Every row gives one point. The ring and each string are closed loops that go straight from each point to the next, and from the last back to the first. Before rounding, they use only three directions, however many columns there are. Count how often each string passes through the ring. Passing back the other way cancels.

Ring, 7 rows:
[[ 27  24 -44   9]
 [ -8  30 -52  23]
 [-29   6 -31  19]
 [-26 -20  -6   7]
 [  4 -37  16 -10]
 [ 28 -28  12 -15]
 [ 41   3 -19  -5]]
String, 13 rows:
[[ -8  -5 -27  10]
 [-17   4  -3   8]
 [-49   2  -9  19]
 [-50   5 -35  26]
 [-26  -1 -64  25]
 [-30  21 -75  33]
 [-25  53 -68  36]
 [ -7  47 -28  20]
 [ -1  25 -27  14]
 [ -2   8 -48  16]
 [-14  14 -64  25]
 [-36  21 -60  31]
 [-18  -8 -55  19]]
Times through: 0
String (14 x 4):
[[ 12  -6 -17   1]
 [ 29 -31 -16  -8]
 [ 36 -47  17 -22]
 [ 29 -43  31 -22]
 [ 27 -28  48 -23]
 [ 17 -11  13  -8]
 [ 17 -13 -11  -3]
 [ 17 -16 -32   2]
 [ 16  -2 -12   0]
 [ 37  10   0  -7]
 [ 52  15 -15  -7]
 [ 52   6 -34  -4]
 [ 47  -8 -42  -3]
 [ 21 -10 -27   1]]
Times through: 0

Ring:
[[  0  25  22 -16  12  -5  10  23]
 [-41  25  34 -15   6   7   9  -4]
 [-67 -18  19   2 -14  19 -11 -36]
 [-44 -37  -4   9 -21  17 -21 -28]
 [  9 -32 -19   6 -12   2 -19   9]
 [ 29  -5  -4  -6   4  -9  -4  33]]
String:
[[-94 -33  30   8 -19  24 -15 -57]
 [-56 -46  24  11 -12   9 -17 -34]
 [-29 -59  26  14  -6  -3 -19 -19]
 [-22 -29   6   5  -9   5 -14  -9]
 [-31  -9 -27   0 -24  23 -17 -14]
 [ -4 -30 -43   7 -26  16 -26  -2]
 [ 34 -38 -41   7 -16   0 -24  23]
 [ 47 -40   9   4  11 -25 -10  38]
 [ 22 -22  19  -1  10 -17  -4  26]
 [-14   8  -8  -8  -8  11  -5   5]
 [ 10  30  -6 -16   3   3   5  28]
 [ -7  43  -3 -20   1  10   8  20]
 [-10  57  28 -27  16   0  21  25]
 [-14  21  65 -17  27 -16  19  18]
 [-22  -4  40  -6  10  -6   3   3]
 [-30  -2  18  -5  -2   6  -3  -5]
 [-74  23   1 -10 -19  33  -4 -32]
 [-95   7  12  -4 -22  35  -8 -49]]
Times through: 3
String:
[[-47  13   9  -9  -9  18  -2 -14]
 [-75  39  16 -16 -10  29   6 -26]
 [-67  42  48 -20   8  13  16 -15]
 [-28  18  67 -15  24 -12  17   8]
 [-14   4  36  -9  12  -7   6  10]
 [-27   9   1  -8  -7  13  -3  -2]
 [-17  36   1 -18  -1  11   6  12]
 [  9  46   8 -23  11   0  13  33]
 [ 35  21  33 -17  26 -23  15  48]
 [ 19  -1  33  -9  19 -19   6  31]
 [ -6  -4  18  -6   5  -4  -1  11]
 [-15  27  -4 -14  -4  12   2  10]
 [-15  49  -1 -22   0  13  10  16]
 [-30  42  -1 -19  -5  19   6   4]
 [-37  34   6 -16  -5  17   5  -2]
 [-60  57  18 -23  -2  24  13 -11]
 [-59  34  50 -18   9   9  15 -12]
 [-45   4  62  -9  15  -5   9  -9]
 [-37  -7  52  -5  11  -5   4  -7]
 [-25  -7  19  -4  -1   3  -3  -3]]
Times through: 3

Ring:
[[  1  57 -33 -18   4  10 -47   8  18  14  20]
 [ 18  52 -13 -19  25  28 -48  -7   9   8   8]
 [ 31  26  27 -14  52  36 -31 -23 -22 -15 -15]
 [ 29  10  45  -8  60  28 -16 -26 -44 -29 -26]
 [ 17 -12  52  16  44   8  -1 -16 -49 -50 -31]
 [ -2 -20  30  51   0 -11  -4   5 -14 -63 -19]
 [-12  -3   0  51 -24 -18 -17  19  12 -48  -1]
 [-14  27 -26  22 -23 -14 -31  22  21 -17  15]]
String:
[[ -1  12  12   8  15  -6 -14   3 -23 -27  -7]
 [  2   0  14  35   1  -2 -18   5  -2 -44  -9]
 [  0 -16  17  67 -17  -4 -17  10  16 -65 -12]
 [-11 -30  18  86 -34 -20  -8  19  17 -79 -13]
 [-17 -20   9  71 -33 -27  -7  23  10 -66  -7]
 [-19   5  -2  28 -14 -28 -10  20  -9 -35   1]
 [ -1  20   2   5  10  -4 -21   5 -12 -20  -1]
 [ -1  12  -3  35 -10   0 -28  10  17 -35   1]
 [  0  17  -6  30  -9   2 -31  10  18 -29   3]
 [  0  32  -7  -4  11   1 -28   5  -6  -9   5]
 [  3  27 -12  18  -4   7 -37   8  20 -19   6]
 [  1  55 -39  -3  -9  11 -53  12  36   9  23]
 [  5  80 -46 -43  13  18 -58   6  20  38  29]
 [ 11  81 -33 -63  36  21 -51  -4  -6  44  22]
 [ 13  53 -11 -33  33  20 -40  -6  -9  14   8]
 [ 11  24   5   7  17  14 -31  -3  -1 -19  -3]
 [ 20  30   0  13  14  29 -44  -6  20 -18   0]
 [ 26  45  -7  -3  23  39 -53 -11  23  -3   4]
 [ 26  66 -16 -38  39  41 -56 -14   8  22  10]
 [ 17  63 -15 -45  39  26 -46  -9  -9  24  10]
 [ 10  43  -5 -23  28  14 -34  -4 -12   4   4]
 [ 10  31  -5   8  10  15 -37   0  11 -14   3]
 [  7  37 -20  17  -7  16 -47   7  35 -12  11]
 [ -9  75 -60 -23 -14   3 -58  20  38  31  37]
 [-16  68 -53 -32  -8 -12 -43  22  13  30  33]
 [ -8  42 -19 -18   8  -9 -28  11 -11   5  13]
 [ -1  20  -4  17   0  -1 -27   8   4 -23   2]
 [ -4   6  -5  49 -22  -5 -28  15  26 -43   1]
 [-12  -9  -3  71 -38 -16 -22  23  32 -58   0]
 [-20 -21   3  78 -42 -30  -9  27  19 -68  -4]
 [-15  -9  12  41 -12 -27  -3  17 -15 -50  -8]]
Times through: 5
String, 27 rows:
[[  0  19  -4  22  -3   1 -29   8  10 -26   2]
 [ -3  32 -11  -1   5  -3 -29   8  -2  -9   7]
 [-16  70 -51 -37  -4 -12 -42  21   7  33  32]
 [ -6  73 -41 -52  17  -1 -42  10  -7  38  27]
 [  6  42  -8 -21  24   8 -32   0 -12   3   6]
 [ 14  71 -26 -48  33  25 -51  -5   0  31  17]
 [ 28  65 -13 -40  42  42 -55 -16   5  23   9]
 [ 19  49   6 -46  54  23 -32 -15 -33  13  -2]
 [ 14  24  12  -2  28  16 -28  -7 -13 -17  -7]
 [ 16  28  15 -14  39  18 -26 -12 -25 -12  -8]
 [ 27  34  26 -35  63  29 -25 -23 -43  -3 -14]
 [ 44  35  42 -46  88  50 -29 -40 -52  -1 -24]
 [ 41  21  36  -3  57  50 -36 -31 -14 -24 -22]
 [ 26  16  19  19  26  32 -35 -14   5 -31 -12]
 [ 12  21  10   5  22  13 -27  -5  -8 -21  -6]
 [ 21  54   0 -44  50  28 -38 -15 -23  16   2]
 [ 22  72 -23 -44  37  37 -57 -11   8  30  15]
 [ 13  60 -32 -12   6  27 -59   2  34  13  19]
 [  5  39 -23  12  -6  14 -47   8  32  -8  13]
 [  2  33 -12   4   4   5 -35   6   8 -10   7]
 [  1  25 -10  17  -3   3 -33   8  13 -19   5]
 [ -6  20 -19  37 -24  -4 -35  18  33 -28  10]
 [  0  16  -3  25  -4   1 -28   8  10 -28   1]
 [-12  26 -15   6  -6 -16 -23  16  -3 -13   9]
 [-24  21 -26  26 -30 -29 -22  29  14 -21  15]
 [-29  14 -35  52 -54 -33 -26  38  38 -33  19]
 [-13  10 -20  55 -39 -13 -32  25  41 -39  10]]
Times through: 3
